Every row gives one point. To make a cloud, some directions were put in groups of two or more. Within a group, all points are equally far from the middle, so they leave a hole (a ring in 2 directions, a hollow ball in 3). The other directions are filled evenly. Then the cloud was stretched, turned, moved and blurred a little. How many holes are there, and how many directions does each take, smallest first?

Cloud (22 x 3):
[[ 55 -21  19]
 [ 27 -40  35]
 [ 52  -6 -32]
 [ 39 -44  12]
 [ 41 -47  -3]
 [-24 -45 -30]
 [-17  35  24]
 [  0 -46 -41]
 [ 43 -36 -28]
 [ 36 -45  21]
 [  4 -55 -28]
 [-33 -46 -16]
 [  3 -58 -20]
 [ 33 -49 -21]
 [ -3 -34  45]
 [ -5 -21 -55]
 [-31  23  22]
 [-13 -31 -49]
 [-20 -55   3]
 [  5  15  51]
 [ 41 -46  -6]
 [ 38 -21  42]]
Holes: 1 (3)

Cloud (27 x 4):
[[ 23  42  30  12]
 [-11  46  36  11]
 [  1 -45  21 -26]
 [-32 -37  39  38]
 [ 46  -3  20   5]
 [-31 -38   6   4]
 [ -8 -31  39 -38]
 [ 35   9 -24  -9]
 [ 35 -31  25  30]
 [-35 -34  20 -22]
 [ -2  20 -23  43]
 [-33  -5  43 -34]
 [-26   5  60   8]
 [-45 -18   5  28]
 [  7  47  -9  -5]
 [  3 -34  35 -39]
 [ 11  49  19 -20]
 [-26  32  39 -24]
 [ 44 -13  30  31]
 [ 22 -22 -17  29]
 [  4  37 -22   5]
 [-40  31  17  56]
 [-27  26  51   3]
 [ 46  12  29  21]
 [ 40 -16  48  43]
 [-32 -11 -29 -15]
 [ 43   7  44  33]]
Holes: 1 (3)

Cloud (88 x 8):
[[ 19 -39  28 -23  19  44   1  -9]
 [ 29   4  25  14  41  16  -3  22]
 [-26 -23  27 -12 -20  15  22 -32]
 [  6   7 -13  10  12 -20  -6  31]
 [ -1  -6  -5  13 -32  35 -38 -23]
 [-18  -9  12   8  36  40 -16  13]
 [ -9 -28 -26  12   2   7 -19 -41]
 [-14 -12 -13  38 -19  -1  -7 -39]
 [ -8  16  -8 -13  25  21 -27  19]
 [ 45   2   4  17   0  12 -41   4]
 [ 24 -40  38  -1   5  34  27  -3]
 [-18 -26  20 -23 -18  29   1 -42]
 [  0 -48  -6 -15 -31   4 -21   9]
 [-10   1 -17   8 -22  25 -29 -36]
 [ 28 -26  10  -5 -37   5 -29 -35]
 [ 18 -31   1 -40  18  -5 -33 -13]
 [-15   0   5  30 -35   2  18  -3]
 [-11 -53  35  -3  -1   5 -29 -24]
 [-18 -18  31 -15 -28  30 -32  10]
 [ 11 -43  -9 -21 -15  17  33   4]
 [-30 -19   7  20  27  -8 -36 -17]
 [-12 -10   1  47  -1  22  -7  26]
 [ 29 -25 -12 -13 -23   5 -39   4]
 [ -6  -8 -13  26 -17  20 -41 -31]
 [  0  -4  25  32 -17  41 -14 -36]
 [ 19 -45  34   4 -16  -4  27 -10]
 [-24 -12  -9 -13  22  26 -20 -31]
 [ 16  -5  -3 -37 -15 -28 -19 -21]
 [ 16 -20   5 -19  40 -20 -35 -11]
 [ -1 -46   0  -8 -39   5 -21   8]
 [  4 -11  36 -39  10 -18 -30   9]
 [ -8  14  17   5  41  -2 -18 -33]
 [-30 -44  25 -15   3  10 -26  10]
 [ 36 -18  35  12   5   8 -28 -33]
 [ 19 -32  -3 -27 -21 -22 -16   6]
 [ 11 -56  21  -1  30  -2 -10  25]
 [-12  10 -15  26 -12  17  20 -15]
 [-13 -52   2  -2  23  15 -27  17]
 [ -5   8  30  38  -9  18  10  20]
 [ -9 -10  29 -33  -4 -36  -2  -7]
 [ -9  11  39 -26 -13  28 -26 -10]
 [ 30 -20  32  20  13 -19 -38 -16]
 [-29  -5  -8  -6  22 -21 -31  -9]
 [-21   5 -11 -19  11  13 -40  -6]
 [ -4 -16 -22  22  -1  44  12  10]
 [-11 -58  24  17  15   2  23 -12]
 [  1 -36  -1  40   8  -1 -30 -35]
 [  0   5  -5 -16 -18 -22  11  19]
 [ 44  -8   4   2 -26  38 -22 -12]
 [-18  -2  23   1 -38  -4 -34   1]
 [ 11  -8  14 -36  26   6  18  32]
 [  8 -17  -1  39  11  43  -4 -30]
 [-26 -24  47  10  -4  10 -10  25]
 [ 45  13   7  22  14  23  -4   5]
 [ -8  -6  49 -10   9   0   5  33]
 [ 11 -46  12 -25  15 -12  30 -10]
 [-12 -51  15 -10 -37   1 -15  -1]
 [ 15 -39  -3 -31   8  14  29 -23]
 [-16 -55  34  15  12   7 -28   4]
 [ 24 -39  33  21  13   6  29 -14]
 [ 13 -39  -4  42  14  23  12  17]
 [-22 -14  39  23 -10  -3 -19 -39]
 [-16   1  -5 -15  29 -27  15 -17]
 [ -6   8  48 -10  21  31 -10   3]
 [-16  11 -10 -11 -25   8 -36 -26]
 [ 11 -12  45  10   3 -38 -11  -2]
 [ 16 -39 -10 -20 -15  32  13  25]
 [ 11 -40  -4   4  31  23 -40  -4]
 [ 15  17  22  10 -22   4 -13  32]
 [ -4  21   9  32  15  10  -4 -35]
 [  2  22  -4 -25  -7  27   5  22]
 [ -6  10   5  25  28  13 -13  32]
 [ 16 -43  17   1 -40  -9 -22 -13]
 [ 22 -42  35 -20   2  39   1  20]
 [ 19 -41 -15  15  23  -3   7  23]
 [ 47  20   6  11  -5  25 -11   0]
 [ -8   3 -19   4   0  47 -17  -5]
 [  8 -21  24  25 -28  40  11 -35]
 [-28 -35  21 -26  -4  17 -35 -10]
 [-26 -10   7 -31 -12  21  -1 -39]
 [  4 -60  14 -16  15   9   7  27]
 [-31 -31   8   6  27   1 -37 -14]
 [ 13  13  46   6  19  16  20  -3]
 [  5  21  -3   2 -17 -20 -41 -12]
 [ 18  35  -8   3   2  25  -9   1]
 [-25 -22 -16  14   8   5 -38   8]
 [  8 -37  11  12  34  48 -11   5]
 [ 21 -14 -23 -20  -1 -25   2 -27]]
Holes: 3 (2, 3, 3)

Cloud:
[[ -6   0   0  13   1  45   5  -7  33]
 [ -4  -3  12   3 -36 -16   2 -48   1]
 [-26  -2  22  18  16 -14  11 -31   0]
 [-42   3   9  12 -10   1  32 -34 -16]
 [-24 -16  -7  15  10  43  -7   6  18]
 [ 28  14 -26  15 -24  27  15 -24  17]
 [-20  -6   4 -17 -16  39  20 -27  12]
 [-38 -11  23  22  11  -9  -2  25 -15]
 [-19 -15  17  11  25  23  16 -11 -11]
 [  4  -2 -36  31 -13   4  11 -11  -2]
 [-21   9 -16  19 -12   5  19  -2  10]
 [  8   0 -27  41  11   5 -21 -27 -25]
 [-13  17   9  33 -23  21   3 -28 -28]
 [ -5  -5 -29  39  27 -19 -16  -6 -26]
 [ 13  11 -14   9 -18  -9  -5 -24   5]
 [ -1  12  -2  12 -29   1  14 -34  11]
 [-27 -33 -11  10 -31 -14  -6   3   2]
 [-37   5   3   2 -12  36  12   9  28]
 [-15   4  -9  30   2  15  -2  14 -10]
 [ -5  11   7   8 -26  35  22 -14 -32]
 [-19   8  31 -30   2  24 -14  12  -4]
 [ -2  15  -3 -13   8  21   1 -32  44]
 [-17   0 -10  21  31  10  34 -26 -20]
 [-11  -1  -2  -9  33 -18 -20 -36 -31]
 [  0  15  47  24 -17  15  15  11 -25]
 [ -8  21 -19  17 -12  -7   8 -19 -18]
 [ -5 -35  14  13 -22 -14  -8  -5 -25]
 [-18  25 -12 -14  -8  31  -3 -29   0]
 [ 47   4  18  29  12  18  23   4  14]
 [ 38  -5 -22 -17  13  16 -30 -16  11]
 [-17   2  13  22  -3  23  15  25 -32]
 [-42  26  -8   7  26  20  21  -2  12]
 [ 20 -10  -3  -6 -14  29  29  26 -16]
 [  9  26  12  11 -42   2  13 -28  35]
 [  1  10  -1  11   7 -22   5 -13 -10]
 [ -5 -16  11  -1 -37  34  27  -2   8]
 [  3  -7   8 -25 -45  -9  26   8  17]
 [-18  23  16  -1  48   9   7  15  -4]
 [ 21  34  21 -19 -42   6  13  11  -8]
 [-22  -9   2 -14 -32  40 -25   3  20]
 [-16  -5  21 -38  -4 -13 -17 -21 -10]
 [ 35 -16  -1  29   9 -11  28 -24  -1]
 [ -4  48  11   4  10  26  12 -17  10]
 [-38 -20   6   6 -30  10 -20   8  15]
 [ -4  20   1   6  25  27 -16  13  26]
 [  5   3 -13  22  10   5  -4 -18  -8]
 [-28   0 -15   3  11  39  -5 -19   6]
 [  8  14   8  11  -5 -10   1  13 -16]
 [  9  22 -34  24  15  38  12 -26  -2]
 [-23 -10  -4  -2 -15 -24  -4  -1  27]
 [  6 -16  -2   5 -43  40  -6  37   1]
 [  5   1  -1   7  24 -18  15  -8   7]
 [-31 -15  36   8 -13 -11  19  24  21]
 [-31 -17  28  -6   7 -13  32   1  42]
 [-17 -26  22  22   2  39 -10  10  19]
 [-18  26  31  15  27   8  27 -17 -10]
 [ -1 -26  19   5 -26  12  21  -6   9]
 [-23  14  34  16  23  12  12 -24  21]
 [-29  32  16  40 -34  26   6  10 -15]
 [  9  -2  35  24  34  -7   6 -20  24]
 [-42  35  -1  -3  30  10   5 -18   7]
 [ 29  14  -9   7 -15 -15  14 -13   2]
 [ -7   0 -18  -7   2  35  29 -33 -31]
 [-12   5  49 -16 -21  20   7 -25  27]
 [ 52 -12  10  25 -14 -16  10  -1  -7]
 [ 15  -8 -12 -28  -5 -22  -8 -36  12]
 [-23  33  10   8  28  29  18 -44   6]
 [ 19 -35  -6 -45  -3  12   4   9 -17]
 [  0  13  32   4 -28  36  13   5  13]
 [-22  -4  19  21 -30   1  12 -26  10]
 [ 16  15  18  -3  25 -18 -35  -2  19]
 [-33 -11 -20  25  38  -4  24  -2 -16]
 [ 13   8   3  26  -8  22  17  -9 -30]
 [-47  -8  -3  13  23  19   4 -14 -15]
 [-16  25   6  28 -15  11 -24  -3  26]
 [ -3  -4 -16  30 -16 -14 -13 -26  16]
 [ -7  13 -43  11  25  37 -21   8  -1]
 [ -4 -13  27  -4   4 -13 -19 -31 -60]
 [-10 -16  23  35  13  17 -11  21  11]
 [ 49 -10  -4 -19 -25  17 -27 -21  -4]
 [-12 -21   5  -3  -3 -10  31  10  -9]
 [ -1  26 -22 -21  36  31   2 -58  10]
 [ -3 -19  -4 -25  29 -11  15 -17  -3]
 [  2  15  39 -12  46  21  -2 -22  -7]
 [-17  10 -22  18  -4  37 -14  16  -1]
 [  9  10   3  27   3  -4   2  22  17]
 [ 15  30 -32 -12 -32  23 -16 -29 -18]
 [  4  21 -24 -12 -23  12  -4  -6   7]
 [-52   7   4  -5 -23 -14  19 -15  13]
 [ 35   0  23  10  19   2   8 -17  -2]
 [-12  -6  43   4 -17  11  12  14 -28]
 [  6  -2  -3  44  -9  46  39  24  39]
 [ 12 -13   9   3   7  20  19 -37  12]
 [-30  -6  36  19  -2  34  40  -7  -7]
 [ 39  18   0  17 -13  33  16  -9  -3]
 [ 17  12   9   5 -18 -18  27   5 -36]
 [-33 -21   2   3 -28 -10  -5 -35  -7]
 [  2  -5 -32  23 -18  18  23  -1  23]
 [-32 -14 -11 -33   4  -7 -20 -22 -25]
 [ -9   7  -4  40   8  -7   4  25  17]
 [-42 -15  11  11  21   1 -12  16 -34]]
Holes: 0

Cloud (102 x 9):
[[ -2  13   6  40  15  16  11   0 -18]
 [-12  13 -12   0  39  -8  -7   6 -10]
 [  5  -2 -22  32  -2  -4  -1   9 -36]
 [-16  19   1   3  -4  -2 -13 -39   6]
 [ 14  28   1  13 -11  19  18   1 -18]
 [-10  28  -9  18   7  -3  19 -22  18]
 [ 20 -11 -22   6  14  -8  -5  26   8]
 [-25 -10 -17  15  25  -3  -1  14  -4]
 [ 31  35   5  -7 -10 -18  -8 -11  -3]
 [-33 -21 -13  -8  21  -4   7  26   7]
 [-19   1   6  11  27 -19  -7 -32 -26]
 [  2  28  -3 -13  19  10 -33  -8 -13]
 [-10  12  19 -31 -15 -16  -4  -2 -14]
 [ 16  24  -9   0 -29  -9   9  -9  13]
 [ 10   7   1  37 -18  29   2 -17 -11]
 [ -3  13  28 -28  22  10  11  -8  12]
 [ 22  12 -34   4 -28 -19   5 -10   2]
 [ 13 -12  -6   4 -28   5  20 -38 -24]
 [  6 -48 -11  -1 -15   8  -6 -21   6]
 [  3  18 -44   0  19  -5  20 -27 -13]
 [ -3  -1  19  -5 -13  -8   8  -1 -40]
 [ -1  18   8   3 -35  16   1  19  18]
 [ 21   0 -10  29  20   3  10 -21  16]
 [ -5 -11 -32  34   2  17  14   1 -17]
 [ 21 -13 -10 -16  20   8  17 -29   2]
 [-21   8  -9   9 -15  31  13 -32 -17]
 [ 23 -24 -11 -26 -13  26   7  -2  11]
 [  2  -8  23  15  12 -13  -7  -8 -41]
 [  6 -18  19   7  -8 -14 -24 -24  11]
 [  7  14  27 -14  20  15   7 -11 -24]
 [ -1  16   7 -18  39  -5 -16  -5 -21]
 [-25  12 -23   3 -22 -23  19  14  -8]
 [  1   3 -12 -17   5 -26 -31 -25  -4]
 [  4 -10 -11 -29  -5  40   6 -11   3]
 [-10 -15   1 -22   0  17  36 -19   9]
 [-12 -51   7  17  15  -4  18 -15  -1]
 [ 30  19   0  25   5 -20 -20 -31 -17]
 [ -7  28   2 -25  -9  13  -9 -21  12]
 [ 12 -16   6 -22  25 -14 -19  -4  18]
 [ -2  13  -4  21   5   6 -23  17  -1]
 [ 19  -5 -21  24 -38   4  -6 -20 -11]
 [ 36  14  -9 -12 -28   2  -7 -22 -27]
 [  7  14  -6  14  12 -17  51  -7 -11]
 [  3   6 -17 -24 -12   6   5 -42  11]
 [ 12 -19   0   5  17   4   2  33  16]
 [-15 -10  -8   7  23  29  -8  -5  -3]
 [ -7 -13  14   4  -7  22  44 -42  -6]
 [-11 -15   3  37  -4  -8  13  14 -22]
 [-14 -24 -35  -4  13 -10  29 -20 -36]
 [-16 -19 -23  27  12  12  11  11  14]
 [ -6 -20  13   6   2  -1  10  43  -1]
 [-18  30   7  31  -8  -3  16 -24  14]
 [  8  31  -1  33  22 -11   5 -13 -16]
 [  5   7  -3  24  30 -23   4  17  -9]
 [  1   4  38 -10   3   7 -14 -21  18]
 [ 20 -29  -6   6  17   5  12 -36  17]
 [-29 -18  -8  -5  14  15  44 -17  13]
 [ -9   0  21 -11   3  30  27 -28   1]
 [-14  -8  -6 -13  30  -3 -21  10  10]
 [  0  -4 -60   3  -2  -9  11 -15 -20]
 [ -6  20 -13 -23  -3  33   2   3 -12]
 [-18 -16 -34   5  -6  19  11  -4 -14]
 [-12 -29 -32  -4 -25  23   0 -29   5]
 [-31  14 -11  14  -8 -33   0  -7 -10]
 [  3  51   1   0  -2  -2  21  10  -8]
 [ 36  21   3 -25   8 -17  -6  -7  13]
 [ 19   5  -5  -2   4 -40   6  -4   1]
 [ -1  -5  20   1 -21  -5   6   2 -22]
 [  7  37 -29 -15  13 -15  10   7  10]
 [ 22   1 -38  15 -29 -14   0 -10 -23]
 [ 14  12  15  21  -5  14  -9   3 -15]
 [-16   6 -32   8 -23  -4  13   6 -17]
 [ 11  -9   3  -1  -2  31  24  25  16]
 [ -6 -28  19  30  22 -17   7 -11 -25]
 [-27  24  -6  21 -25 -10  12 -24  -4]
 [ 19 -34   7  -4  22  17 -15  -8  28]
 [  7 -24  -6   2   8 -29 -15 -33 -12]
 [ -4  16 -27   8  -7  13  34 -11  15]
 [ -9   1  15   5   8  -3 -19 -37 -16]
 [-13 -34   8 -10 -11 -19  -2 -10  14]
 [ 10  33 -14  10 -24  23 -18  -7  -2]
 [-10   6 -39  -1  -1  10  33 -25 -17]
 [ 15  20 -14  13 -16  34  -4   4  -5]
 [-32 -10  13  -7  -6 -18 -11  -8  -3]
 [ 27   5   1 -18  16  -8  14   2  18]
 [ -5  14   9 -18  -2  30 -11 -14 -14]
 [-12  21 -23 -26 -15   6  14   0 -23]
 [ -3  16  26  23   5  17  -4  18  12]
 [ -4  22  -5  24  14  23 -10  -8   1]
 [ -7   6 -30 -13 -32   2 -24   9  18]
 [ 26 -23 -10  -4  24  -9  -2   5   0]
 [ 17  -6   6  -6  34  15  -2 -28 -11]
 [ -6   4  25 -11  18 -17 -17 -13  -9]
 [ 20 -11   0  -7  24 -14  14 -18   5]
 [-15 -12 -15  24 -27   2  37   5   7]
 [ 25   5  -7  17 -11  22  31 -32 -15]
 [  9  -8  -4  16 -21 -24 -13  -4  14]
 [ 17   7 -27   0 -23  22   6  16   2]
 [ -8 -17  -3 -24  38  -6  31  14 -24]
 [  0 -13  19  12  -4  -6 -20  25  30]
 [-16  28 -23  -5 -17   3  29  -3  -9]
 [-29  10   8 -15  13  25  11  25 -21]]
Holes: 2 (2, 4)

Cloud, 102 rows:
[[ 15 -29  -6  25 -26 -20 -25  19  -1]
 [ 13  11   9  24 -28  -5  -9  23 -16]
 [-16 -13  -2  -6  33 -46  12  -5  -5]
 [-19  13   1   1  -9 -17  10 -48  -9]
 [-36 -17 -16 -31  -1 -18  16  33   7]
 [  9  35 -38   2  -5 -40   2  10 -30]
 [ 21  24 -22  31  -6 -29   5 -11  -5]
 [-38 -34 -11 -11  16  -6  13 -12  20]
 [-13  19   6  -9 -34  27  15  40  -4]
 [-18  17  12  19 -11   2 -12  26  18]
 [-18  35  16 -20   0  13   8 -14  -6]
 [ 22  13  -6  -2  13 -26  -1 -52  -4]
 [-13  39   7  -6  17 -34  -2 -15  -9]
 [-10  15 -28 -23 -40 -18   2  -3  -7]
 [-15  -9  18 -12 -10  13  34 -38  17]
 [  0   0 -30  18   4  -2  16 -46 -14]
 [  4 -26   5  -8  12 -20 -36  -3 -39]
 [  7 -48 -11   6  -5 -35  -4 -23   0]
 [-20  50   1  15  -3  19  19  18  12]
 [ 18   7 -15 -12   5 -18 -33  17 -39]
 [  1 -18 -33  25 -20   7  22   8  -4]
 [-30   1 -23   2 -17  -2  39  18  29]
 [-18   4  -7  17 -32  27  -7  24   8]
 [ 20  -9 -34 -30  13 -20   3  -5  19]
 [-13  -4 -27  20  11 -23  -2 -45   9]
 [ -9 -24  21 -18  -1  22  20   2 -31]
 [ 24  -5   3 -23  -8  12   8  39  21]
 [  4   6 -26  11 -46  20  -6 -36   1]
 [ 12  -2  -7  13   9 -16  29 -21 -41]
 [-26 -13 -57  -2   4 -13  -2 -32 -16]
 [-60  35 -18 -10  -4  -8  11   1  -2]
 [ 33  18 -37 -11   6 -41 -10  -3   1]
 [-40  24 -14  25 -28 -21   1   3 -44]
 [ -5   0 -28   0  28 -28  32 -29 -32]
 [ -6   8 -45  20  -8  11  41 -24  -6]
 [-31  38 -29   5  22  28   9  -7  11]
 [-35 -13 -24   0  30 -10 -23 -27  26]
 [-56  10 -50  -9  -9 -32  -2   6  -5]
 [-17 -21 -27  -2 -28 -18   7   8  33]
 [-22 -20 -16  -2  -2 -29 -20 -53 -27]
 [ 25  -3 -22 -14 -12 -40  -8  -1 -21]
 [-10  -7  -4 -26  13   7  23  42 -18]
 [-30  30 -13  13 -12  31   8  22   0]
 [ 12 -18  13 -17  -3 -38   2   5  17]
 [  5  24  29  20  -7   7  -1  16  -2]
 [ -7   1 -17  26  -2 -22   4 -33  19]
 [-26 -18   7  48 -19   0   6  -6 -15]
 [  5   7 -12  29  27   1 -18  15   7]
 [-32   2   3  25 -45  18  -2   7 -14]
 [ -6  -3 -31 -19  37 -20  20   2   8]
 [  3 -29  -7 -17  16   4 -37 -20 -26]
 [-21  -4 -49  30   3  -7  29  -5 -14]
 [-45  29 -22   1  22   2  30 -35  -3]
 [ -5 -30  15  -5  17  -5 -15  -4 -32]
 [-32 -40 -12   3 -23  21  16 -10 -27]
 [  4  27 -14  -9 -24  24 -26  21   3]
 [ -5  -5  17   8   4 -21 -33  -1 -39]
 [-38 -27   3 -18  19   3  36  -8   3]
 [-30  -9  -7 -15 -32  15  -5  34 -22]
 [-20  21  21   9 -20  13 -10   3  23]
 [ -5  -1   8  28 -15 -18  19 -31 -26]
 [ 13  -9 -42 -32 -19   8   7 -21  30]
 [ 13  28 -21  32  15 -24  39 -16 -16]
 [-14 -17  -1  34  16   5  16  -4 -25]
 [ -8 -35  39  17 -10 -12  13  25 -28]
 [ 32  10  -7  25 -13 -16  -9 -45   3]
 [  7   1  12  14 -54 -14 -18 -15 -15]
 [-11   6 -20 -14 -33  28  -3   3 -28]
 [  0  34  15 -10 -14   7  27  38   9]
 [-16  20 -11  12 -12 -21 -41 -21 -44]
 [  4 -48  17   6   4   6   4  15  -3]
 [-23 -26 -40 -19 -18 -11 -14 -21 -32]
 [-22   5  -8  -9   5  16  48 -33  11]
 [-41 -26   4   4  34  -4  27   3   5]
 [-22  19 -21  -2 -15  -3 -18 -14 -50]
 [-23  24 -40  -5 -14  -3  -6 -42   9]
 [-23 -18  10  18   0  -5   6  11  39]
 [  9  -3 -46 -15 -28  16  21 -30  11]
 [-27   9 -43  12 -34 -13  -9  12 -20]
 [-36  -2  14 -34 -17 -12 -17  13   0]
 [  5  13 -12   3   0 -27   5  14  29]
 [  0 -12 -17  40  -5 -20 -22 -32  -7]
 [ -3 -13   1  24 -38 -23 -11 -26  32]
 [-29  40   4 -13  21   1 -15 -18 -15]
 [  1 -38 -23   1 -21  -1  13  30 -17]
 [ -4  -6  -9 -19  20  -9 -34  -7 -46]
 [-12  39 -17 -39  26  15  10   6 -27]
 [ 20   5  33  -9 -19  -2 -31  16   7]
 [-16  20 -25  25  33  32  25  -4 -18]
 [-13 -20 -19 -22 -38  11  19   7 -38]
 [ -2  17 -45 -39   9  -9  34 -12 -18]
 [  9 -21 -17  -7   2 -36  21   1   2]
 [-14  52  -2  12  12  -7 -19  -1  14]
 [ -6  21  -9  -4 -53 -12  36  13  -7]
 [ 18   0  -2  24 -46   2 -12 -44  13]
 [-14   3  20  21 -10  10  26  13  37]
 [ -2  25  13  -7  -7   6 -27  -2 -29]
 [-29  30  -2  20 -26  13   5  25 -27]
 [-11 -33  25 -18 -13 -22   6 -40   7]
 [ -7   8  19 -14 -11  46  19 -24  11]
 [  1 -23  -7  -6  38   1 -14   2  -2]
 [-19  18  20  -4  23 -21 -43 -22  -3]]
Holes: 2 (2, 4)
